Rows are points. Two turns around zero, p and q, are shown by what they do to some points. Write where each new point lands after one turn and then the other. Backwards means that the second turn is done in reverse. Each puzzle has new turns, and all numbers are rounded.

Turn p:
[22 36] -> [35 23]
[  2 -16] -> [ -5 -15]
[-24 -20] -> [-30  -8]
Turn q:
[ 26 -41] -> [ 47 -10]
[ 7 19] -> [-9 18]
[-26   0] -> [-18 -19]
[-8 22] -> [-21  10]
Where do these land?
p, then q: [  1 -16] -> [  6 -15]
q, then p: [-18 -30] -> [ -7 -34]
p, then q backwards: [24  2] -> [ 10 -22]
p, then q: [-7 44] -> [-21  39]

Turn p:
[-28   9 -52 -23] -> [ -7  28 -28 -50]
[42  4 13 15] -> [27 -5 -1 38]
[-26 -11  -5  25] -> [-33 -12 -15  -1]
[ 7 21  3 -2] -> [ 5 19  5  9]
[ 35  -3  13 -17] -> [37 -5 15 10]
[-31 -21  28   2] -> [-30 -26  24  -8]
Turn q:
[-25  51  12 -22] -> [  0  53  -5 -32]
[-31  11  14 -18] -> [-18  23  14 -24]
[ 14 -25 -19  32] -> [ -7 -32 -16  30]
[ 23 -16  11  18] -> [  9 -12   9  30]
[ 20 -21 -17 -10] -> [ 16 -31   0  -3]
Where do these land?
p, then q: [ 1 -7 -3 24] -> [-17 -14 -12   4]
p, then q: [-17  43 -12  11] -> [-11  37 -28 -12]
q, then p backwards: [ 29 -24 -17 -20] -> [ 21 -38   7 -14]
q, then p: [ 38 -18 -11  -1] -> [ 21 -32 -15  14]
p, then q: [-12 -14  50  -8] -> [-19   7  46  20]
p, then q backwards: [-40  20  -7  -6] -> [-43  12   9  -6]

Turn p:
[-41 -49  10 -38   9  24] -> [  0 -66  20 -28  10  24]
[-12  16 -16 -10 -23 -11] -> [ -6   3 -12  -9 -34   0]
[22  6 50 21 -6 30] -> [ 2 34 40 11 26 29]
[-45 -12  21  21  24 -13] -> [-49 -23  18   0  18 -14]
[  2   5 -39  12  -4 -24] -> [ -2  -2 -32  18 -20 -23]
[ 19  25 -29  -3  -2  16] -> [ 15  20 -36   0  -4  12]
[ 36  10  24  -2  18 -23] -> [ 19  29  17  -5  18 -31]
[ 19  -2 -21  -1 -16   0] -> [ 21   4 -14  13 -15   2]
Turn q:
[ 21 -30 -20  -2  16  12] -> [ 30 -23 -20  -8  14   6]
[ -5 -27 -22  11 -51 -30] -> [ 22 -27  20  25 -38 -34]
[-5 -6 19 16  5 -5] -> [-7 -3 19 -2 16 -6]
[-21 -10 -29   5 -22 -18] -> [ -2 -20  -7  23 -23 -27]
[ 6 25 12 19 25 11] -> [-11  21   1   8  31  16]
[-24 -16 -21  26   1  18] -> [-13 -37  -7  25  10   3]
[ 17  41  18  -5  22 -11] -> [-5 51 -1 -6 16  4]
[ 15  33  43 -59 -25  39] -> [-12  37  13 -46 -43  57]
[ -3 -10   2  -9  29 -16] -> [ -1   2 -14 -19  18 -19]
Where do these land?
p, then q: [  5   0 -48  -8  11 -32] -> [ 32  -7 -15  23 -17 -38]
p, then q backwards: [ 34   6  18 -27  -1 -25] -> [ 31  -9  15 -11  -7 -38]
p, then q: [ 13  -8 -40 -14   7  37] -> [ 35 -19 -33  12   7  24]
p, then q: [ -1  32   2 -12  15  -2] -> [-10  19 -26  -5 -15  -4]
p, then q: [ 26   7  20  41 -21  21] -> [-21  20  20  28  27  31]
p, then q: [-35 -17  22   3  19   3] -> [-25 -24   1 -31  13 -11]
q, then p: [-42 -20  25  17 -30  -1] -> [-22 -28  51   0  -7   0]

Turn p:
[ -8 -40  28   2 -21  29   0   9 -20] -> [ -9 -30  18 -16 -22  38  19  18   1]
[-15 -36 -36  24  42  -5  41  36   8] -> [-25 -12 -10  -2  72   9  -7  36  28]
[-23  20  -5  30  12  -2   2 -19  -5] -> [-31  -2  -6  15  11 -21  14 -18 -10]
[-29 -32  22  36 -36 -39 -23  13  25] -> [  1 -59  26  17 -14 -38  -6  37 -13]
[ 34  16 -28 -18  18  -9 -33  28   9] -> [ 25  14 -18  -7  13   5 -57 -11 -12]
[  3  14  33 -31   0  14  -6 -15   1] -> [  4  24  23 -16 -32   4   4 -17   5]
[-10  24 -10 -27  -4  -6  20  28 -30] -> [  9  36  -2 -17  19  11  13  17 -32]
[  2  17   9  11   2 -31  12 -20 -22] -> [ 14   0   6   5  15 -21  29 -22 -13]
[ 10 -14 -27 -26  10  23   1 -26   6] -> [ -1  12 -35 -17 -12  10  -2  -7  33]
[ 36  31  13  -2 -24  26 -13 -36  27] -> [ 13  19  -4  37 -51   5  -7 -33  14]
Turn q:
[  5  19 -18  25 -15  47  18  -2  18] -> [  7  13 -17  30 -19  38  12 -25  22]
[-18 -12  -4 -42  -2 -13  11  -9 -35] -> [-26  15  -3 -37  -2 -17   1  -5 -36]
[-30 -33  12 -29 -25 -17  -2  -4   5] -> [-37 -12   6 -33 -21 -21  11  16   3]
[ 20 -44  14  -4  -4 -22  -6  15  -6] -> [  2 -39   6 -22   3   2   6  30 -17]
[ 44  37 -23  55  -6  -5  28  20  29] -> [ 74 -10 -25  35  -2  11  20 -18  24]
[ -6  20  -2   2 -30  12 -27  -9 -15] -> [ -6   2  12   9 -32  -1 -29 -20  -2]
[ 17   6  -3 -18  52  -2 -17  45  10] -> [ 26  22 -12  -9  38  11 -27  46   3]
[-15  26 -21  38  11   1   0   0  15] -> [ 11   8 -21  42   4 -13  -2 -11  21]
[-27 -20  38 -10   0   0   6 -12 -33] -> [-36   5  33  -2  -4 -11  16  11 -33]
[ 31   1 -32  36  22   7   2 -12  15] -> [ 22 -22 -27  26  30  18  -2 -21  12]
[-19   0  38 -53  -5  -7 -13 -32  -4] -> [-36  16  48 -41   2 -16  -7  -6   2]
Where do these land?
p, then q: [  4 -10 -12  18  11 -13 -38 -36   5] -> [-24 -41 -14 -18   8 -21  -3 -16   7]
p, then q: [ -9  -3  21 -30  42 -10  24  18  10] -> [ 11  36  34 -15  22  -7  -6  19  24]
q, then p: [-30 -30 -26  -1  -9  -8  32  21  -8] -> [  4  13 -34  -1  26  -1  19  38 -16]
p, then q: [ -5  21 -28   1 -14 -38  -4  27 -27] -> [ 22   4 -16  -1  23  -4 -19   1 -52]
p, then q backwards: [ -6  -2  11  40  21  13 -23 -39 -10] -> [-10 -17 -15  15 -24   0   0 -56  -1]
q, then p backwards: [ 27 -15  32 -34 -17   0  34  29   5] -> [-10 -25  25 -44 -21   1  16  11 -36]
q, then p: [-33 -15 -29   7  -5  15   3  31  -8] -> [-12   0 -34  13  11   1  -3  29 -32]
p, then q: [ 10  -7  38  22  36 -15  22 -11  23] -> [ -5 -11  38  11  31 -12  27  12  32]
p, then q: [ 40  47 -20 -14  -7   9 -14 -39   0] -> [ 16 -15  -8  12  -6  -5 -16 -72   9]
q, then p: [-32   5  41   3 -24  21 -29 -34 -24] -> [-25 -24  41   1 -35 -24  31   1 -26]
p, then q: [ 40 -27  -2   2  -9  27   3  26  14] -> [ -4 -12   0  18  -7  51 -17  14  22]
q, then p: [ -6  35 -25 -16 -25  -1  -9   8  19] -> [ 22  11 -22  19 -32 -22 -19  -1  -2]

Turn p:
[ 28  11   1 -21  16 -10   6  17  -3  18  32 -20] -> [ 32  29  16   7 -11  -2  -1  12  12  10  17 -29]
[ 25  -7 -14  16 -23   6 -19 -12  17 -22  17 -22] -> [  2  -1 -10  13 -36   1 -18 -23   3 -14  30  15]
[ 32 -26   0 -37 -22 -22  -3  -2  10  43 -14  19] -> [ 26   4  37  -3 -19  -8  36 -35  17  22 -29   3]
[ 45  11  38  30 -36  22 -20   0  22 -10 -29   0] -> [-13  14  14  27   3  24 -40 -51  22 -22 -12  30]
[-20  -4  16  17 -12 -18 -30   9  30 -13  11  15] -> [-11 -10  -2  10  -3 -29  -9  13  28 -12  -1  38]
[-19  27  14 -31 -27 -36 -11  -1  -1 -30  26  11] -> [ -9  26  13  -4 -38 -19  -1  45  -5 -16 -19  25]
[-28 -18 -15  16  31  25 -30  25 -12 -22 -12  -9] -> [ -7 -52 -13 -19  17   3 -35  18   5   8  16  -6]
[-16  31 -23 -13  13   7  16  35   3 -23  30   8] -> [  8  23 -34 -25  -7   8 -10  47  14   6   5  -8]
[-31  -3 -26 -10   0   8  25  19 -32  34   0 -22] -> [-16 -13 -11   4  -2  13  25  21  -5  38  -3 -47]
[-14 -40  14 -16   4 -34  43 -10 -22  16 -19  26] -> [ 17 -22  17   3  18   5  63  10 -17 -10 -36  -4]
[ 23 -17 -27  27  32 -19   2 -31  11   0 -41 -29] -> [ 23 -29 -21   8  11 -26  -8 -50 -29 -21   2 -28]
[-17  12  32   6  33  37  39 -32  21 -27 -30  -3] -> [-32  11  -9 -30  51  14   1 -14 -15 -55   5 -13]
[ -7  24  -9  16 -10  35 -17 -16 -44  35  30  26] -> [-20  21   4   9  16  17  -1   8 -27  64  24  23]
Turn q:
[-24  18   4  14  -1  -5   6  40   5 -12 -38 -19] -> [-16   1   3  32  -8  19  12  31   3 -29 -14 -29]
[-23  31  -4  32 -14 -43 -15  20 -12 -16  -1  19] -> [-10  26 -13  15   0 -13 -27  49   9 -21  27 -15]
[ 42  -7 -25   8  37  37   3 -18  -7  19  22  29] -> [ 19  -2 -28   0  13  15  21 -38 -10  46  32  26]
[ 12 -29  48 -24  -8  14  37 -25  -9  11   4  16] -> [ 20  -2  60   2  -4 -21   7 -30 -12  16  -8  25]
[  5 -12  15   7 -21 -16  -1  27  43   6 -14 -22] -> [ 16 -17  15   6  -9  17 -10   5  42 -22 -21 -21]
[ 14 -47   4 -35 -19 -10  52 -23  -9 -17  -1   7] -> [ 25 -19  28   0  -4 -58  22 -34  -6 -18 -12  21]
[ 19  43  -7  -5  13   4 -13 -14 -18 -29  30   5] -> [  9  46 -26 -25  18   5  -3  -3 -29  -3  14   2]
[ 12  20 -30 -25   9  31 -33  -1 -11  17  16  30] -> [ 10   5 -40 -22 -17  20   4  10 -25  35   7  30]
[-31 -17  10  20 -38  -3  21  19   9   8  -2 -41] -> [-16 -25  32  -3 -21 -10   2   6  19 -15  -6 -52]
[-28 -22   4  12 -11  18   4 -15  49   4 -26 -13] -> [-30 -30  18   8 -27  22 -10 -27  24 -22  -8   1]
[-10  12   0  12  17 -25 -50  22 -42 -40  15   3] -> [  0   9 -29   0  41  -4 -36  45 -39 -11  10 -14]
[  3 -13   6   7 -21  -6   5 -17  11  25 -40 -32] -> [-20  -7  10  19 -16  -9  -6 -20  30   9 -39 -17]
[  8  22 -26 -22  57   4 -16 -16  -9  23  34  19] -> [ -9  14 -32 -32  33  16  23   7  -7  35  18  43]
Where do these land?
p, then q: [ -3 -35 -26  -2  -4 -36  -9  -5  20  18  19 -23] -> [ 20  -6  11  -7   1 -42  -6 -15  42 -10   9 -20]
q, then p backwards: [ 15   2   2  15 -29 -34 -19  10 -27 -33 -33  32] -> [ 13  38   3  36  10 -49 -15   8  -2 -21  17 -21]
p, then q: [  4  37  -5  22  46   5 -12 -32  -9 -33  14 -15] -> [  5  13 -39 -26  40 -10 -15  34 -34  10   7  -7]
p, then q backwards: [-21  -7  13 -12 -24 -28 -22  34  14  -8   6 -15] -> [-23 -10  -1  -4 -33 -29   4  12  15  24 -28   4]
q, then p backwards: [ 30  30  15  21 -26 -28  25  26 -43  38 -38  -8] -> [  2  36   6  -9 -10 -50  12  33  -8  59  28 -19]
p, then q: [ 10   2 -21 -30  -1  18  48  -9   8  18  19   1] -> [  0  28   6 -28 -19  -3  49 -17  -1  -1  -8 -12]
q, then p: [-33   6 -16 -39  -7  25 -23  -5  20 -30 -27 -26] -> [-31 -41  -7 -34 -20  32  -5   4 -23  -6 -30   7]
p, then q: [31 20  5 23  6 15 -6 25 10 21 39 23] -> [ 13  26 -18 -13   0  42   1  -1  28  24  28  12]
p, then q: [ 23  11 -19   3 -18  41  26  -3 -17  -2  21 -24] -> [-12   9  -7 -38 -27  13  11 -16 -23  23  14 -28]
p, then q: [-40 -16   4 -26  17   4 -32 -12 -26   5 -24   9] -> [ -3 -33  37   9  18 -17   1  29  -9  12 -28  19]
q, then p: [ 35 -28  17 -18  18  26  39 -25  23  14  12 -14] -> [  2  24  26 -10  28   1  39 -39 -27 -29   6   5]
q, then p: [-32 -13  35   2 -22   2 -15 -38  24  -8 -34  17] -> [-40 -22  21   4   5 -13 -19   4  -2  -7 -13  58]
p, then q backwards: [-15  19  34  15   7 -19 -30  15  15 -16  38  29] -> [-12   6  14 -12   7 -60  -6  -2  -2   6  -5  44]
q, then p: [ -8  10  -8  29  38  12  24  28 -39  -6  12  18] -> [ 18  12 -19  29  22  19  12  39  -5  13  34 -24]
p, then q: [  4 -38 -30  -2   0  -4   6  -9  26  22 -24  -3] -> [ -7 -11   6  -7   2 -36  10 -42  23  -5 -10  13]
